Each row is a point. Each copy is the shape, with its points in the same order, stretched, turned, moved and blurred by noise. Is it also mirrored, or only turned?
(in the rows, 128 means zero)

Shape (6 x 3)
[[ 58 147 126]
 [ 87  97 183]
 [ 86 203 134]
 [159 102  80]
 [149 158 118]
 [114 128 138]]
Copy 1 (6 x 3)
[[166 209  72]
 [184 138  76]
 [176 229 120]
 [ 63 127 110]
 [116 154 129]
 [132 156 107]]
Copy 1 is: mirrored
Copy 2 (6 x 3)
[[111 152 180]
 [173 105 167]
 [123 193 141]
 [ 63  97 107]
 [104 143  93]
 [124 127 132]]
Copy 2 is: only turned
Copy 3 (6 x 3)
[[102 186 105]
 [ 65 127 119]
 [122 171  41]
 [193 154 178]
 [167 144  99]
 [123 147 116]]
Copy 3 is: mirrored
Copy 4 (6 x 3)
[[148 209 170]
 [160 140 211]
 [195 190 109]
 [ 60 134 113]
 [133 127  94]
 [140 153 150]]
Copy 4 is: only turned

Shape (9 x 4)
[[127 188 180 140]
 [176  72 169  98]
 [161 110 139  71]
 [135 161 200 134]
 [ 57 113 126 117]
 [ 67 143  97 137]
 [147 154 171  89]
 [122 153 139 146]
 [206 144 161 188]]
Copy 1 (9 x 4)
[[168  98 120 201]
 [175 118  48  39]
 [189 166  58  78]
 [173  96  88 164]
 [ 87 143  92 126]
 [ 96 141 150 161]
 [187 150  73 145]
 [137 107 130 154]
 [190  64 145 116]]
Copy 1 is: mirrored
Copy 2 (9 x 4)
[[ 81 139 116 184]
 [ 94 178 177  82]
 [ 87 159 125  73]
 [ 72 155 142 175]
 [ 68  80 159 102]
 [ 99  63 132 116]
 [ 70 159 114 129]
 [108 116 132 145]
 [164 167 153 173]]
Copy 2 is: only turned
Copy 3 (9 x 4)
[[ 71  97 181 107]
 [198 131 190 141]
 [179 108 146 109]
 [ 97 113 200  99]
 [116 193 117 108]
 [ 83 168 103 134]
 [136  92 164  95]
 [ 89 124 161 139]
 [106  74 223 192]]
Copy 3 is: mirrored
Copy 4 (9 x 4)
[[ 86 143 158 167]
 [ 98 192 112  53]
 [123 161  71 101]
 [ 68 154 157 136]
 [134  67  95  92]
 [156  64 116 131]
 [ 87 159 102 133]
 [122 131 149 146]
 [126 206 221 148]]
Copy 4 is: only turned

Shape (7 x 4)
[[105  84 116 171]
 [136 159 241  89]
 [127 184  90 121]
 [ 59 135 164 166]
 [160 144 148  80]
 [125 113  94 109]
 [127 113 173 160]]
Copy 1 (7 x 4)
[[ 72 182 141 126]
 [ 83  13 114  67]
 [159 126 171 157]
 [ 29  94 132 159]
 [158 102 127  91]
 [140 165 126 142]
 [ 69 114 151  94]]
Copy 1 is: mirrored
Copy 2 (7 x 4)
[[170 102 151 171]
 [ 66 153 210  68]
 [119 158  76 160]
 [102 131 216 166]
 [125 154 117 101]
 [163 159  99 154]
 [122  95 193 134]]
Copy 2 is: mirrored
Copy 3 (7 x 4)
[[152  62 123 134]
 [ 27 147 157 114]
 [169 148 147  92]
 [135  43 177  99]
 [ 81 168 115 111]
 [138 121 105  97]
 [102 102 146 157]]
Copy 3 is: mirrored

Shape (10 x 6)
[[151  92 119  70 190 145]
 [149 135 151  94 107 116]
 [109 202 136 114  81 110]
 [112 208 166 122  96  95]
 [127 116 120  94 188 136]
 [138 130  84  71 146 110]
 [155 151  86 168  81 152]
 [180 166  98  81 181 158]
 [ 79 177 160  89  70 143]
 [ 84 193 145 136  84 111]]
Copy 1 (10 x 6)
[[119 183 165  91 186  99]
 [149 111 190 137 144 152]
 [181  90 138 140  89 225]
 [142  86 157 128  80 240]
 [115 166 137  83 144 123]
 [177 123 135  82 162 151]
 [178  59  65 189 163 128]
 [128 155 135 119 208 179]
 [204 152 161 167  63 206]
 [170  93 117 137  57 211]]
Copy 1 is: mirrored
Copy 2 (10 x 6)
[[ 53  78  91  92 180 131]
 [132 107 131 135 167 173]
 [192 103 122 137 114 192]
 [199 114 108 118 129 206]
 [ 81  86  78  90 156 132]
 [104  57  85 122 172 126]
 [182 113 192 147 108  92]
 [122  55 115  66 175 131]
 [147 107 130 150  79 241]
 [189 122 118 139  89 191]]
Copy 2 is: mirrored
Copy 3 (10 x 6)
[[ 71 143  53 135 191 160]
 [110  97 125 164 130 111]
 [171  99 177 146 115 102]
 [171  65 159 125 108  88]
 [ 94 140  73 106 168 146]
 [132 153  67 163 157 153]
 [141 151 169 182  71 170]
 [105 119  71 163 183 201]
 [139 117 195 144 155  77]
 [175 100 178 114 106  84]]
Copy 3 is: mirrored
Copy 4 (10 x 6)
[[ 96 163 153  85 100 119]
 [158 131 109 133 130 119]
 [211  95  94 104 151 173]
 [211 107 116 105 167 146]
 [108 161 155  73 117 137]
 [139 176 107  78 125 161]
 [126  86  66 159 149 168]
 [108 140 112  53 124 124]
 [226  75 124 111 100 178]
 [205  91 122 116 155 185]]
Copy 4 is: only turned

Shape (13 x 8)
[[121  75  80 153 163  94 133 161]
 [141 128 113 166 151 130 151  82]
 [157  74 109 171 132 169 130 128]
 [189 175  89 119 168  95 107 123]
 [100 117  89 132 147 100  74 138]
 [187 109 125 108  82 111 127 111]
 [132 156  91  85 126 143 144 163]
 [123  77 157 115 183 118 101 161]
 [ 92 106 132 158 107 170 127 180]
 [139 115 161 155 166 181  61 111]
 [107 119  77  88 151 136 140  84]
 [ 98  89 169  80  87 162  99 190]
 [ 99  84 177 105 144 112  62 160]]
Copy 1 (13 x 8)
[[153 102 111  40 121  71 188 102]
 [132 119 137  80 188 148 138 152]
 [112  34 137  67 118 146 131 148]
 [221 146 141  98 172  70  90 146]
 [147 106  75 118 171  54 139 122]
 [137 111 122 129 107 136  62 104]
 [194 138  87 116 106 124 167 151]
 [157  56 146 128 149  60 182  85]
 [ 92  66 125 144  86 131 194 165]
 [122   7 149 155 192 104 113 164]
 [177 137  61  75 188 143 154 117]
 [124  49 102 217  83 127 166 108]
 [128  61 122 196 152  56 147  90]]
Copy 1 is: mirrored
Copy 2 (13 x 8)
[[141  81  83 176 115 109 123 145]
 [163 106 136 127 130 187 130 140]
 [159  70 165 152  86 121 156 124]
 [168 166  97 102 160 113 148 186]
 [109 153  69 159  89 115 120 143]
 [145 109 139  80 133 116 167  95]
 [ 79 136 136 132 171 108 155 144]
 [132 106 127 136 103  82  59 148]
 [ 96 113 157 189 106 114 127  91]
 [144 141 169 123  56 116  95 152]
 [ 81 103 113 102 127 158 136 164]
 [ 49 127 170 136 102  66 103  75]
 [101 139 116 132  75  75  53 111]]
Copy 2 is: only turned
Copy 3 (13 x 8)
[[ 49 102 103  78 157 167 170 150]
 [140 112 116 123 154 188 142  98]
 [109 119 162  66 167 168 143 146]
 [154 119  50  92 168  81 152  96]
 [ 85  93  83 103 129 101 109 158]
 [113 154 131  90 188  95 112  88]
 [123 144  98 144 178  80 163 130]
 [ 40 140 139  68  72 121 139 155]
 [ 94  93 173 139 139 128 151 157]
 [137 113 150  78  75 112  94 156]
 [111 163  88 126 158 153 120 142]
 [ 55 154 185 125 103  57 111 166]
 [ 37 131 147  91  50  78  93 159]]
Copy 3 is: mirrored
